Each point is reached from the start by the listed moves, each made once or not at all, plus a little noise. Is the number of moves made odd or even? Then give how often each move was made.

Moves:
(1): [-24, -25, -5, 25]
(2): [-6, 5, 0, 33]
Start: [6, -5, -10, 3]
Points:
[-23, -26, -15, 60] => even (1, 1)
[-17, -30, -16, 28] => odd (1, 0)
[0, 1, -11, 35] => odd (0, 1)

Moves:
(1): [1, 9, -5, 16, 16, -3, -9, -14, 14]
(2): [5, 12, 11, 0, -21, 4, 17, -14, 13]
(3): [-17, 11, 2, -8, -9, -11, -5, -2, -5]
(4): [-13, -3, -2, 4, -5, -4, -8, 7, 7]
(5): [-20, 0, 16, 11, 10, 8, 14, 15, -2]
(6): [5, -13, 13, -2, -3, 7, -12, -9, -3]
(7): [0, 3, 11, -12, 4, -6, -4, -3, 18]
(8): [10, 18, 2, 14, 2, 1, -7, 9, 7]
(9): [-9, 4, 0, -9, -4, 14, -14, -3, 8]
Start: [-3, 9, 3, -8, -8, 11, -1, -3, -4]
Points:
[-22, 22, 13, -10, -6, 17, -41, -29, 10] => even (1, 0, 1, 0, 0, 1, 0, 0, 1)
[7, 11, 38, -21, -28, 15, 1, -28, 22] => odd (0, 1, 0, 0, 0, 1, 1, 0, 0)
[-18, 10, 20, -11, -1, 19, -47, -24, 40] => odd (1, 0, 0, 1, 0, 1, 1, 0, 1)
[-28, 4, 15, -15, -25, 3, -25, -5, -6] => odd (0, 0, 1, 1, 0, 1, 0, 0, 0)
[-3, 41, 34, 2, -20, 26, -38, -29, 60] => odd (1, 1, 0, 1, 0, 1, 1, 1, 1)

Moves:
(1): [3, 3, 4, -7, 2, 2, -6, 1, 0, -2, 2, -1, 7, -6, -2, -1, -1, 0, -3, 1]
(2): [10, 2, 7, 10, 2, -4, 4, 16, 3, 8, 5, -3, 2, 5, 4, 4, 0, -3, 1, 1]
(3): [-9, 6, -4, -1, 3, 2, -4, 4, -8, 4, -3, 1, -5, 2, 0, -4, 3, 1, -6, 5]
(4): [-3, 6, -4, -3, -2, 1, 4, -4, 10, 8, -6, 1, 6, 3, 0, -3, 0, -1, 1, 5]
(5): [2, 6, 1, -3, -2, -3, -4, 3, 1, -2, -3, 3, -2, -6, -4, 8, 0, 0, -1, -1]
(6): [-8, -6, -2, 4, -2, -1, 7, 1, 7, -5, -7, -8, 1, -4, 8, -6, 7, 9, -7, -7]
(7): [-6, 4, 8, 1, -3, -4, 2, -3, 0, 7, -7, 5, -10, 0, -2, -4, -9, -16, -3, 0]
(8): [5, -4, 0, 10, -8, 0, 9, 9, 4, 0, -3, 2, 4, -1, -5, 3, -11, 2, -2, -7]
(9): [1, 2, -8, -7, 2, 7, 1, 10, -1, -1, 14, -4, 2, 0, 4, 1, -6, 6, 5, -11]
(10): [5, -4, -3, 5, -3, -5, -5, 0, 1, 0, 1, 2, 1, -4, -1, 3, 0, 0, -6, 0]
(11): [-6, 3, 0, -3, -9, 8, 4, -10, -8, 6, -1, -7, -1, 0, 7, 9, -4, 14, -1, 4]
(12): [-9, 1, 0, -3, -5, 7, 7, 5, 5, -2, -10, -6, 2, -1, 11, -1, -15, -8, -5, 2]
(13): [-5, -12, -9, -2, -5, 6, 5, 2, -4, 0, -6, -11, 4, -1, -2, -1, -6, 5, 1, 4]
(14): [-3, -5, 8, -14, -3, -6, 2, 5, 0, 3, 7, 9, 6, 4, 4, 1, -5, 0, -4, -5]
(15): [2, -5, 0, -4, 7, 6, -4, -4, 2, 4, -2, -1, 0, -6, 0, 1, -2, -1, -6, -4]
(16): [-4, 6, -7, -8, 5, -8, 4, -4, -2, -4, -6, 7, -9, -4, 6, -1, -10, -2, 11, 16]
(17): [9, 5, -8, -8, 2, 3, 6, -4, -15, 0, -6, 5, -2, 7, 7, -1, -1, 4, 2, 0]
(18): [9, -4, -2, -3, -4, -6, 5, 7, 5, 1, -1, 2, -11, -3, -3, 5, -3, 9, -4, 4]
Start: [4, -2, -6, 3, -4, 6, -3, 2, -4, -9, 2, 6, 6, 0, -6, -2, -7, -1, 0, 2]
Points:
[21, -14, -30, -5, -20, 18, 20, 11, -8, -6, -3, -3, -1, -12, 9, 14, -27, 43, -19, -20] => even (0, 0, 0, 0, 0, 1, 0, 1, 1, 1, 1, 0, 0, 0, 1, 0, 1, 1)
[16, -9, 7, 13, -21, -2, 10, 36, 26, 0, -23, 2, -1, -25, 0, 10, -43, -9, -37, -10] => even (1, 1, 0, 0, 1, 1, 1, 1, 0, 1, 0, 1, 0, 0, 1, 0, 0, 1)
[-13, 5, -19, -5, -16, 3, 21, 15, 20, -7, -20, 3, 11, -17, 12, -9, -52, -10, -9, -1] => odd (1, 0, 0, 1, 0, 1, 1, 1, 1, 1, 0, 1, 0, 0, 0, 1, 0, 0)
[-9, -8, -24, -34, -22, 9, 14, 13, -5, 18, -9, 11, 1, -16, -2, 9, -60, 17, -16, 12] => odd (1, 0, 1, 1, 0, 0, 1, 1, 1, 1, 1, 0, 1, 1, 1, 1, 0, 1)
[-2, 1, -28, -4, -17, 12, 25, 23, -26, 3, -15, -7, -1, -7, 17, 1, -45, 19, -8, 8] => even (1, 1, 1, 0, 0, 1, 1, 1, 1, 1, 1, 0, 1, 0, 0, 1, 1, 0)
